Each row is a point. Each copy is the shape, with its points in the same order, turned, moved and blurred by noise. Say if it was mirrored as well.
(in the rows, 128 means zero)

Shape, 6 rows:
[[131  86 172]
 [175  68 128]
 [107 134 131]
 [ 77 113 128]
 [180 145  68]
 [103 100 145]]
Copy 1, 6 rows:
[[120 148 173]
 [131 191 121]
 [115 101 147]
 [ 74 100 166]
 [137 116  57]
 [ 98 132 163]]
Copy 1 is: mirrored
Copy 2 (6 x 3):
[[129 176  87]
 [177 131  62]
 [131 160 153]
 [148 191 147]
 [170  66 140]
 [145 182 116]]
Copy 2 is: only turned
Copy 3 (6 x 3):
[[163 130  82]
 [102 132  58]
 [143 138 145]
 [161 170 141]
 [ 47 116 138]
 [157 153 113]]
Copy 3 is: mirrored
Copy 4:
[[ 99  75 114]
 [115 117  65]
 [117 119 162]
 [147 101 168]
 [117 203 111]
 [123  88 141]]
Copy 4 is: mirrored

Shape:
[[141 179 129 104]
 [115 110 145 152]
 [ 66 154 146  78]
 [128 118 134 192]
 [215 118 135 142]
 [136 135 107 161]
 [ 58 105 113 107]]
Copy 1, 7 rows:
[[ 92  77 143 142]
 [153 139 151 127]
 [145  76  98 182]
 [167 140 184  99]
 [ 74 170 187 110]
 [130 122 156  92]
 [175 120  83 141]]
Copy 1 is: mirrored
Copy 2, 7 rows:
[[161 186 120 154]
 [100 127 114 118]
 [134 182 192 115]
 [ 95 130  74 103]
 [143 110  63 192]
 [137 138  84 113]
 [131 128 177  80]]
Copy 2 is: only turned
Copy 3, 7 rows:
[[147 154  97 123]
 [111 103 162 141]
 [117 150 140  55]
 [114  68 150 161]
 [124 149 140 226]
 [ 98 101 120 151]
 [ 67 124 162  77]]
Copy 3 is: mirrored

Shape (11 x 6):
[[130 108 147 173 155 169]
 [128 102 186 170  81 175]
 [133 109  94 144 150 169]
 [162 116 156 107 130 147]
 [188 137 106  92  97  83]
 [ 82 181 103 119 141  75]
 [140  93 144 166  79 108]
 [173  86 118 128  79  74]
 [143 124 107 146  86 113]
 [174 128 147  73 160 160]
 [161 170 164 126 145 140]]
Copy 1, 11 rows:
[[181  99 116 143 158 132]
 [187  92  95  74 123  84]
 [148 110 110 172 114 141]
 [121  87 147 136 119  92]
 [ 90 119 176 132  48 128]
 [ 99 208 131 121 120 179]
 [180 127 151  93  78 106]
 [150 130 183 117  39 122]
 [145 131 128 110  67 147]
 [ 80  91 144 165 133  95]
 [ 99  94 132 106 140 145]]
Copy 1 is: mirrored
Copy 2 (11 x 6):
[[ 99 123 122 155 112  66]
 [144 146 111 162  51 101]
 [112 137 125 142 163  93]
 [148 127 167 182 119 115]
 [141 122 177 175 158 197]
 [ 79 110 198  78 151 165]
 [147 110 106 145  90 158]
 [172  91 121 165 131 196]
 [124 126 120 140 133 168]
 [146 141 203 192 158  99]
 [ 93 132 189 180 109 112]]
Copy 2 is: mirrored
Copy 3:
[[108 119 109 171 102 143]
 [ 70 118 163 160  95 195]
 [115 127 118 162 115  91]
 [109  75 147 126 148 139]
 [ 87  92 150 126 238 132]
 [154 194 114  91 196 143]
 [ 85 130 160 182 169 183]
 [ 96 104 164 169 223 163]
 [ 75 145 147 152 183 144]
 [118  57 138  99 138 106]
 [110  99 103 100 147 160]]
Copy 3 is: mirrored

Shape, 14 rows:
[[119 139 156  95 165 140  94  67]
 [138 142 150 139 159 139 136  82]
 [130  53 151 134 149 101 164 188]
 [117 110  83 106  70 114 132 105]
 [103 145 109 100 108 111 172 150]
 [108 148 111 136  42  68 184 120]
 [176 124 160 122 136 154  93 143]
 [122 140 106 137  72 103 146 110]
 [174  82 200 128 134  97 146 140]
 [152  57 174 107 151 164 180 176]
 [ 84  88 128 132 136 120 156 173]
 [137 107 154 106 130 154 118  93]
 [123  64 193 158 148 155 159 172]
 [186 147  62 124 144 162 118  68]]
Copy 1 (14 x 8):
[[130 205 104 121 128 123 117 159]
 [104 161  85 111 141 126 144 113]
 [149  96 172  75  77 187 165 118]
 [152 113 125 193 131 135 188 112]
 [139  80 138 137 160 123 156 145]
 [138  44 124 177 186 179 172 108]
 [ 96 179 173 120 121 146 121 103]
 [127  84 114 184 150 135 167 107]
 [148 149 164  87 123 214 135  90]
 [136 153 193  54 110 160 198 123]
 [123  92 148 104 100 150 176 158]
 [127 190 126 127 128 139 160 130]
 [ 87 143 171  65  93 193 181 131]
 [108 168 104 160 117  49 155  63]]
Copy 1 is: mirrored
Copy 2 (14 x 8):
[[170  80  64 148 114 100 116 122]
 [144 124  84 142  98 138 124 105]
 [ 58 167 124  86 109 108 137 181]
 [158 130 140  63 183 133 118 118]
 [123 121 152 110 160 172 117 157]
 [142 159 174  71 157 186  64 112]
 [102 127 123 154 132  66 135 103]
 [166 159 147  89 155 159  98 103]
 [ 69 148 103 103  95  86  84 124]
 [ 43 111 126  94  84 110 162 140]
 [113 145 147  95 110 142 150 188]
 [138 103  99 116 111  96 131 111]
 [ 69 146 145 100  46 102 152 152]
 [160 138  71 133 184 134 173  60]]
Copy 2 is: only turned
Copy 3 (14 x 8):
[[123 198 129 130 150 112 106 186]
 [111 138 127 157 161 103 108 164]
 [ 98 114  66 107  71 121 124  91]
 [140 157 109  97 179  81 181  95]
 [183 112  91 104 145  88 144 105]
 [160  71  79 105 194 101 205 108]
 [119 164 159 159  85 118 140 138]
 [142 124 112 126 183 100 185 104]
 [ 95 117  90 123  64 120 154 157]
 [ 91 113  99 103  42  67 112 111]
 [123 123  96  81 116 124 100  78]
 [100 170 141 121 131  79 127 161]
 [ 81  93 123  92  66 118 105 113]
 [128 179 145 203 183  50 128 118]]
Copy 3 is: only turned
Copy 4 (14 x 8):
[[ 96  92 150  87 130 171  94 165]
 [126  73 107 121 142 140  94 157]
 [164 120 140 143 123  44 169 163]
 [144 160 146 151 176 129  91  90]
 [190 142 126 107 174 111 112 121]
 [193 169  91 160 201 148 137  98]
 [ 99  68 127  98 127  97 129 106]
 [161 140 107 142 171 142 104  97]
 [121  77 125 143 154  88 196 153]
 [124  85 144 116 164  18 149 168]
 [168 153 122 122 129  66 125 161]
 [ 91  98 143 116 158 121 107 144]
 [116 106  98 128 136  35 157 182]
 [130  53 151 144 143 144  33  91]]
Copy 4 is: only turned

Shape, 15 rows:
[[112 103 138 152 129 123 119 137 108]
 [ 88 130 154 156 141 124 127 162 120]
 [ 88 120 157 169  19 140 134 167 120]
 [131 107  32  99 144  80 140 162  96]
 [120 157 159 141 149 170 106 167 114]
 [ 86 114 157  82 144  92  90 163 125]
 [177 127 151 132 113  95 113  87  92]
 [ 96 125  55 168 147 122 107 132 128]
 [137 130  99 154  96 201  97  97  41]
 [128 110 125  42 112  86  99 172 108]
 [134 158  93 158  75 138 118 169 109]
 [103 172 105  44 142 113 123 151 131]
 [202 116  76 171  62 121  95 107 110]
 [109 157 115 167 115  90  94 158 107]
 [ 94 109  82 120 148 134 115 151 122]]
Copy 1:
[[130  95 109 119 138 143 130  97 119]
 [163  96 144 132 133 142 148  78 112]
 [150 111 104 124 177 184 184  16 167]
 [ 31  96 150 155 110 149  74 104 139]
 [187 107 124 105  99 161 143 114 134]
 [145 159 155 120 145 164  95  96 107]
 [122 117  78 162 183 163 133 156 127]
 [ 79  66 166  87 142 139 116 109 158]
 [107  76  53  88 112 211 170 142 144]
 [104 175 136 163 129 180  71  86 138]
 [126  85 137 137 134 191 161  93 189]
 [ 89 186 164 148  89 155 118 116 158]
 [ 82  60  72 143 189 180 130 124 202]
 [124  84 172 138 168 195 133 112 139]
 [ 95 114 142  92 113 133 106  94 135]]
Copy 1 is: only turned
Copy 2 (15 x 9):
[[128 112  78 123 131 147 122 121 118]
 [ 94 103  82 123 152 143  98 110 132]
 [104  96  68 101 187 157 190 139 189]
 [150 162 124  89  50  80 128  93 119]
 [143  81 108 121 188 112  85 112 130]
 [109 100 116 168  96 135  91 115 164]
 [201 102 118 119 126 198 145  87 113]
 [139 130  78  60  99 113  87 144 120]
 [226  88  37  85 160  96 150 134 111]
 [153 108 151 167  72 104 143  94 177]
 [140 111 108  57 151 108 148 113 162]
 [165 156 144 148 105  91  69 107 188]
 [197 107 121  40 123 154 196 132 110]
 [133 109  99  72 115 140 112  96 157]
 [135 129  97 109  92 100  96 143 125]]
Copy 2 is: only turned
